Each row is a point. The points of each table are mixes of a few directions, plus a little noise. Count the directions of each table, and those that both share. Where both have some left over, give the other angles between the two spaces (their principal angles), to ten degrees, smallest first.

First (4 x 2)
[[  9 -42]
 [-13  60]
 [  5 -24]
 [ -2   7]]
Second (6 x 2)
[[ -1  -2]
 [ -5  -4]
 [ -6  -5]
 [ 26  24]
 [ 39  35]
 [-54 -48]]
Directions: first 1, second 1, shared 0; angles 60

First (7 x 3)
[[ 57  60 -10]
 [  5   5  -1]
 [-33 -34   5]
 [ -7  -7   1]
 [-11 -11   2]
 [ -8  -9   1]
 [ -4  -4   1]]
Second (5 x 3)
[[-32 -33   5]
 [ 28  29  -5]
 [-28 -29   4]
 [  5   5  -1]
 [ 27  28  -4]]
Directions: first 1, second 1, shared 1

First (8 x 4)
[[ 16 -40  21   4]
 [  1 -42  18  -2]
 [ -2 -25  10  -2]
 [ 27 -41  23   7]
 [-19  56 -28  -3]
 [ 17  20  -5   6]
 [-13  14  -9  -3]
 [-27  60 -32  -6]]
Second (8 x 4)
[[-12 -16   3 -39]
 [ -7 -15 -19   8]
 [-11  11  30  10]
 [ 14  -1  -2 -55]
 [  7  19  20   3]
 [ 55  52  -2  37]
 [-28 -22  -8  28]
 [-20 -28 -22   7]]
Directions: first 2, second 3, shared 1; angles 90

First (9 x 6)
[[  5  22   9  38  16  -1]
 [  2  14  23   2   5   1]
 [ -9 -55 -35 -34 -33   4]
 [-13   4   0 -26 -21 -33]
 [ 19  -6  19  10  26  50]
 [  5  16  23  34  10   4]
 [ -3  18  17   2  -1 -14]
 [ -4   6 -22 -17   1 -14]
 [ -2 -19 -33  -9  -3   3]]
Second (6 x 6)
[[ -2 -22  39   9 -24   9]
 [  0   3  -5  -1   3  -1]
 [  3  34 -60 -14  37 -14]
 [  1  15 -26  -6  16  -6]
 [ -2 -26  45  10 -28  11]
 [  0  -4   6   1  -4   1]]
Directions: first 4, second 1, shared 1

First (9 x 8)
[[  0 -13   0  -3   7   1  -3  -6]
 [-42  51   8 -13 -17 -36   4 -16]
 [ -3  47   2   9 -23  -6   9  22]
 [ 26 -60  12  -5  24  20 -23   9]
 [-14 -20  31 -24  11 -17 -31  -1]
 [ -6 -17 -41   8  12   6  30 -48]
 [ 27  -9 -22  20   0  26  17   8]
 [ -5  18  19  -6  -9 -10 -12  19]
 [ 17   2  -9  13  -4  15   8  13]]
Second (8 x 8)
[[ -5  -9   5 -32  52  -3 -16  30]
 [  7   6  11 -45  13 -10 -40  19]
 [  9  15  -5  16 -37   2   6 -12]
 [  3  27  29  31 -56  -3   0  14]
 [ -5 -24   1  16  29  11  17   9]
 [ -1 -37  -1  22  -5   8  12 -32]
 [-22  16  -1 -13  -4 -20  -1 -20]
 [ 14   7 -38   6   7  15  22  -7]]
Directions: first 3, second 5, shared 3

First (7 x 9)
[[-23  47 -11  30 -33 -21  21   5 -36]
 [-20  42 -10  27 -29 -18  19   5 -32]
 [-10  21  -5  13 -14  -9   9   2 -16]
 [  3  -7   2  -5   5   3  -3  -1   5]
 [  6 -13   3  -8   9   5  -6  -2  10]
 [ 29 -60  14 -38  42  26 -27  -7  46]
 [ 14 -30   7 -19  21  13 -13  -3  23]]
Second (9 x 9)
[[  7 -34 -30  10  -8  22 -13  -4   5]
 [-17  26  23  16  -8 -24  -2  -1   1]
 [-14  -7   9  29 -13  -9 -25  -9  19]
 [-13  43  30  -1   1 -28  15   5 -10]
 [-13  28  56  -4  14 -33  -7  -2  19]
 [ -1  -2 -33  14 -19  11   8   2 -20]
 [ 36 -56 -54 -33  15  53   7   4  -7]
 [ 25 -25 -14 -36  23  25  10   5  -1]
 [-10  25  14   5  -4 -16   7   2  -7]]
Directions: first 1, second 3, shared 1

First (9 x 11)
[[  7   7 -22  -4  -2 -22  -4   2  17  -4  25]
 [ 13   9 -26  -2  -5 -30  -3   1  20 -22  51]
 [ 10  -1  16  38 -26  33  49   9 -16  26 -11]
 [ 25 -26  -1  17 -12 -15  14  -5 -10  12   7]
 [ -4   4   5   5  -2  11   7   2  -3   2  -5]
 [ -7 -26  19 -22  24  -4 -35 -15 -19  -8 -33]
 [ 17 -15  -4   3  -2 -21  -4  -7  -3 -16  25]
 [-18  16  -9 -15   8   3 -11   6  15  15 -21]
 [-43  32  22 -19  17  45 -12   7  -1  -7 -39]]
Second (10 x 11)
[[ 26 -12   6   9  -6 -26  10   3  36  19  31]
 [-15 -43 -33 -27  11  15   6  10 -33  31  -7]
 [  6  32  -9   5  15 -14   2  11  -1  22   0]
 [ 43 -13  29 -13 -24 -21  -7  -4  44 -60  15]
 [-37 -26   7  20 -11  30   5 -19 -13   8  -1]
 [ 22  12  10 -15  -5 -11 -10   3  11 -39  -5]
 [-13  30   3  10   6   7  -4  -2 -11  -3 -13]
 [-19  14   3  21   2   8   3  -7  -5  15  -1]
 [  9   8 -26 -31  18  -6  -5  20 -23   7 -17]
 [-24  -1  10  20  -7  17   1 -14  -5   0  -2]]
Directions: first 4, second 4, shared 0; angles 30, 50, 60, 60

First (10 x 12)
[[ 18   4   8 -14 -16   0  -4   6   3   2  19   3]
 [ 22   6   9 -17 -20   0  -5   7   4   2  24   4]
 [-35  -8 -14  26  30   0   7 -12  -7  -4 -36  -6]
 [-33  -8 -14  25  29   0   7 -11  -6  -4 -34  -6]
 [ 43  11  17 -32 -37   0  -9  14   8   5  45   7]
 [ -3  -1  -1   2   2   0   1  -1  -1   0  -3  -1]
 [ 58  14  23 -43 -50   0 -12  19  11   6  60  10]
 [-27  -7 -11  21  24   0   5  -9  -5  -3 -29  -5]
 [-41 -10 -16  31  36   0   8 -14  -8  -5 -43  -7]
 [ -3  -1  -1   2   2   0   0  -1  -1   0  -2   0]]
Second (8 x 12)
[[ 29   7  12 -22 -25   0  -6  10   5   3  30   5]
 [-34  -8 -14  26  29   0   7 -11  -6  -4 -35  -6]
 [-41 -10 -17  31  35   0   8 -14  -8  -4 -43  -7]
 [-26  -6 -11  20  23   0   5  -9  -5  -3 -27  -4]
 [ 45  11  18 -34 -39   0  -9  15   9   5  47   8]
 [-26  -6 -11  20  23   0   5  -9  -5  -3 -27  -4]
 [ 34   8  14 -26 -29   0  -7  11   6   4  35   6]
 [ 20   5   8 -15 -17   0  -4   7   4   2  20   3]]
Directions: first 1, second 1, shared 1

First (10 x 14)
[[ -4  21  -2  -2 -13 -15  -1   0 -30  -7 -29  -6  20   3]
 [ -4 -22  22  21  12  -2 -16   8 -13   9  -5  48  26   8]
 [-20  -2   4  12 -14   7  -1   9  17   4  -3  26  -9   9]
 [  4  11 -18  -7 -20  13   3  -8  11   1   0 -36  -9  -7]
 [  5 -15   7  24 -16  16 -24  -2 -21  17 -18  12  45   0]
 [ 12 -41   7  12  19  28  -9  -1  34  18  40  13  -9  -6]
 [ 18  -8   0 -13  26  -6   6  -6   1  -4  20 -17  -8  -9]
 [  6  33 -12 -35  14 -31  26  -5 -11 -25  -1 -39 -26  -5]
 [-12  -3   2   0   3   2   7   6  25  -1  13  17 -26   5]
 [ -6  26  -9 -12 -12 -13  10  -1 -11 -11 -17 -17  -5   1]]
Second (11 x 14)
[[ 20   2  -1   7   7  -4  25   5  10 -14  -2   0   8  -5]
 [ 32   1 -37   1 -11   8 -26  -2  15   1  -9  10  -8  25]
 [-12   0   9 -13  -8   3 -15   8  11  -1  -2  -3  10 -13]
 [ 10   9  -7 -28  -9  17 -34   7  13  -1  -4   8   3   3]
 [ -1  -6   7 -15  -2 -17  -3  -5   2  -7  -5   6   6  -4]
 [-18  10  49 -45   5  12  -4  19 -14   7   9  -3   0 -20]
 [ -6   0 -15  10   9 -11   6 -22  -5 -14  -2   7   8   0]
 [  2 -13 -13  23 -13 -11   1   3  20   0  -7  -7   6  -1]
 [  7 -22  11   9  -4 -39  22  -5  -4   3  -5   0  -6   6]
 [-40  28  -4  60  34  56  37  -7 -59  30  34 -22 -31   7]
 [  6  -8  -1  -9  -8 -13  -9  -1  10  -3  -7   4   4   1]]
Directions: first 4, second 6, shared 0; angles 30, 70, 80, 90

First (9 x 18)
[[  6 -46 -24   4 -60  44  18  23  10  -6  -4  12  -8   4  12   8  -5  19]
 [-12  -4   0  -2   1 -19 -17  15  -7  16   2  19  15   0 -29  10   6  -4]
 [-17  12  38   0  55 -16 -14  -4   4   0   5  -6  12  -1 -13   5  -5 -19]
 [ 19  32 -11   5  -5   2  16 -24  -2  -8  -6 -14 -11  -4  34 -22   1 -13]
 [  2   3   7 -11  17 -10  -3  -9   1   4  15 -16 -15  -2 -11   4  -1  23]
 [-25 -14 -15  16   8  -7  -9  32   8   1   7   7  -4   7 -19  20  11   2]
 [ 17   3 -12   4 -55  34  25  -7  11  18   6  13 -10 -15  30 -10 -11 -16]
 [  1   9  20 -12  38 -17 -10 -17  -7 -10   1 -19   0   3  -9  -2  -1  13]
 [ 10   6  -5  -4  -1 -11  -6  -8 -17 -16 -25   4  19   8   4 -13   6  -3]]
Second (8 x 18)
[[  7   4   4  10   7   9   8   7   7   6  -6  10   8   8  -8 -14   4  16]
 [-12  -7  -6 -19 -12 -17 -14 -13 -12 -11  11 -19 -13 -14  14  26  -8 -29]
 [ -7  -4  -4 -11  -7 -10  -8  -8  -7  -7   6 -11  -8  -8   8  15  -5 -17]
 [ 25  15  13  38  24  34  28  27  24  23 -23  38  27  30 -29 -52  16  59]
 [ -8  -5  -4 -13  -8 -11  -9  -9  -8  -8   8 -13  -9 -10  10  18  -5 -20]
 [ 10   6   5  15  10  14  11  11  10   9  -9  15  11  12 -12 -21   6  24]
 [-17 -10  -9 -26 -16 -23 -19 -18 -16 -16  15 -26 -19 -20  19  36 -11 -40]
 [  3   2   1   4   3   4   3   3   3   3  -3   4   3   3  -3  -6   2   7]]
Directions: first 6, second 1, shared 0; angles 80

First (8 x 20)
[[-12 -16 -16   0  27  15  -7  13  -3   3   0   9 -19   8  -3  -5   7   2
   19 -18]
 [  3   5   5   0  -8  -5   2  -4   1  -1   0  -3   6  -3   1   2  -2  -1
   -6   5]
 [-26 -35 -35   1  60  34 -15  30  -6   5   0  19 -41  18  -7 -11  14   5
   40 -39]
 [ 23  30  30  -1 -52 -29  13 -26   5  -4   0 -17  35 -15   6  10 -12  -5
  -35  34]
 [  1   1   2   0  -2  -1   1  -1   0   0   0  -1   1  -1   0   0  -1   0
   -1   1]
 [ 21  28  28  -1 -48 -27  12 -24   5  -4   0 -15  33 -14   6   9 -11  -4
  -33  32]
 [ -8 -11 -11   1  20  11  -5  10  -2   2   0   6 -13   6  -2  -3   4   2
   13 -13]
 [ -2  -2  -2   0   4   2  -1   2  -1   0   0   1  -2   1  -1  -1   1   0
    3  -3]]
Second (9 x 20)
[[ -5  16  -6 -18 -17 -13  -1 -12   1  -6  20  -7  -3 -16  -3 -30  36  39
   -2 -32]
 [-19 -13  -9  -9  26  15   4  -4  -9   3 -12  15  -9  -3   9   1  -3  17
   26 -33]
 [ -2  10 -12   4  -2  -7  16  -1   7   4  12 -19 -14   1   4  -9  13   0
   -6  -9]
 [ 26   0  23  20 -16 -12 -27  13   7 -10  -6  12  31  23  -8  16 -21 -22
  -19  35]
 [ 15  -3  17  25  -1 -13 -11   4   3  -6 -24  18  31  35  14  29 -42 -23
   -7  10]
 [  5  -5 -24   5  -5 -21 -37  14  -4 -10  13  12  -2  41  -3 -19   6   8
   -4  -9]
 [ -7   5 -17 -25 -21  -4   5 -14 -13   5  14 -15 -16 -18  -4 -15  10   8
   -6  20]
 [-12  -2   4  -6  18  25  33  -6   1  13  -6 -13 -16 -32   1  10   3  -8
   12   3]
 [  0  -6  22   4  18  30  18   6   8   8 -10  -4  -1 -31 -10  18  -1 -17
    8  17]]
Directions: first 1, second 6, shared 1

First (8 x 24)
[[ -6 -12   0   3  -3   2   3 -10 -10   1   6 -14 -13  -5  18 -15   9   0
    1 -18  -1   8 -22   1]
 [ -3  -6   5   5  -5  -2   3 -12 -11  -5  -4 -17 -14  -3  24 -13   7   3
   -3  -4   6   6  -8  -3]
 [-16   6   0   5  31  17   5  17  -3   7 -33   6 -53   8  28 -18  18   9
  -23 -16  30   1  24  -4]
 [ 13  28  15 -19  -9  -3   8  38   0  14  10 -10  39  34 -22   9   5 -28
  -19  46  -1  27  15   8]
 [ 18 -11  -7   5 -30 -23 -15 -37  11 -21  23   9  49 -25 -30  29 -33   9
   35  13 -29 -27 -12  -4]
 [ -4 -15  -3  15  -3  -7  -6 -33  -4 -19 -12  -4 -21 -21  23  -6  -6  20
   10 -13   5 -18  -1 -11]
 [  7  13  -5 -14   5   5  -1  28  16  15  14  23  31  11 -44  21  -7 -14
    2  10 -14   1   6  10]
 [ -9  -3  -5   0  14  11   2   9   1   9  -4   7 -19   0   3  -7   8   1
   -4 -19   4   1  -2   3]]
Second (10 x 24)
[[  5  10   4  -1  16  -3  -2   3  -2  -2 -15  -7  -4  12  16  -9   6  -4
   -7  -1  18  -2  17  -5]
 [-16 -27 -22  10  -3 -25  -5  44  28  16   2  26  39 -54   3  22  17  10
  -16   4 -26 -40 -40 -29]
 [  9  33  -7  11  20   1  -7 -20  26 -21  -7 -22  15  33 -19 -32  -5 -13
   27 -14  15 -14  11   3]
 [  7   7  -6   2  12  -7  -6  -4  12  -3   2  -9  21   5  -3 -11   2 -10
   11 -15   2 -13  -7  -3]
 [  2   5  16  -7  -4  13   5  -8 -21  -3 -14   9 -37  13   4  12 -12  11
  -11  21  14  20  40   9]
 [ 14  -3   9 -14   2   2  -2 -14 -20   3   6   1  -4   7   4   9  -9  -5
    3  -7   3  12  12   9]
 [ -9  -3   9  -1  -6   8  10   6 -16   5  -6 -10 -26   5  20  -9  11   2
  -17   8   8  21   1   2]
 [ 12   2  -3  -4   6  -4  -7 -12   3  -2  10  -2  19   4  -9   0  -7  -8
   15 -15  -3  -6  -4   3]
 [-17 -11  17  -4 -44  31  17 -16 -31  -2   9  16 -60   3 -19  22 -22  23
   -7  35 -12  46  19  26]
 [ -8 -15 -18   8   1 -17  -3  21  21  10  13  -3  37 -27   3  -5  19  -6
    1 -16 -19 -23 -49 -16]]
Directions: first 4, second 5, shared 2; angles 80, 90

First (8 x 32)
[[  9 -21   0   8  13 -16  -9  29 -30   1  -4   7  -7  -1  -1 -11   3   0
   10  -2   2  -7  21   3  19  13 -24 -10   5  -9 -16 -14]
 [ -3  19  -1   0   1  -9  26 -18  21 -10  14 -12   4  26  -6 -12   0  -9
  -20  11  -3   2 -10 -22  -3   4  -7  12  -3  -7  -6 -18]
 [ -6  17   1  -7  -9  14   6 -20  23  -1   4  -4   7  -2   2  10  -5   1
   -5   1  -5   5 -16   0 -17 -14  22  10  -5   9  16  15]
 [ -4   1   2  -8 -11  25 -18  -6   6   8 -10   7   4 -27   8  23  -6   9
   13  -9  -3   4  -9  22 -17 -20  32   0  -2  17  24  34]
 [ 16   3  15  11  35 -25  15  53 -20 -16  26  18  15  14  15 -27 -28  -3
   17  13 -60 -14  21  -2   1 -31 -13  32 -13   0   9   1]
 [  2 -20  -5   3  -3  -3 -15   6 -19   8 -14   0 -12  -9  -5   2  13   2
    4  -7  24  -1  10   5  15  21 -14 -21   9  -6 -15  -9]
 [ -3  13   1  -3  -3   3  10 -13  16  -3   6  -4   5   7   0   0  -3  -2
   -7   4  -5   3  -9  -6  -8  -6   7   8  -3   2   5   1]
 [ -9 -11 -12  -5 -23  11 -14 -32   4  13 -22 -13 -16  -9 -14  15  26   1
  -12 -10  51   8  -8   0   9  33  -2 -31  13  -6 -17 -10]]
Second (10 x 32)
[[ 13 -21   3  -1 -15 -14  -8 -16 -22  11 -12  10 -10 -15   0  15  21  -1
    4  -4  20  -3  -9   3   4   8   5  -7   6   6  -3  -3]
 [ -3   6   0  -1   4   5   2   5   6  -3   4  -1   5   3   2  -3  -8   1
    1   1  -9   0   1   0  -3  -6   2   4  -3   1   5   4]
 [-16  28  -3   1  17  19   8  22  30 -13  17 -11  15  18   2 -17 -29   3
   -3   5 -30   3  10  -2  -8 -15  -4  12  -9  -4   7   9]
 [-15   7 -14   5   8   2   5   6  12  -6   1 -21  -6  25 -15 -20   3  -2
  -17   2  17   4  14 -15  17  31 -33 -17   5 -22 -28 -28]
 [ 13   2  16  -6  -3   5  -4   1  -5   2   5  23  12 -24  20  19 -13   5
   20   0 -33  -4 -14  19 -25 -43  40  25 -11  26  38  38]
 [-10   6  -8   3   7   3   4   5   9  -5   2 -13  -2  17 -10 -14  -1  -2
  -11   1  10   3   9 -10  10  19 -21 -10   3 -15 -18 -17]
 [-15  10 -12   5  10   5   7   8  15  -7   3 -20  -2  25 -13 -21  -3  -2
  -16   2  12   4  15 -13  13  26 -31 -14   4 -21 -25 -23]
 [ 28 -32  15  -6 -23 -19 -13 -25 -37  17 -16  28  -8 -37  12  33  25   1
   17  -6  12  -6 -21  16  -6 -13  32   5   4  23  17  15]
 [ 20 -28   6  -4 -19 -17  -9 -22 -30  15 -16  15 -12 -22   2  21  26  -2
    7  -5  24  -5 -13   6   4   6  11  -6   7  11   0  -2]
 [-12  21  -3   1  13  14   7  17  21  -9  12  -8  10  13   1 -13 -21   2
   -2   3 -22   2   7  -2  -6 -11  -3   8  -7  -4   5   7]]
Directions: first 3, second 2, shared 1; angles 50
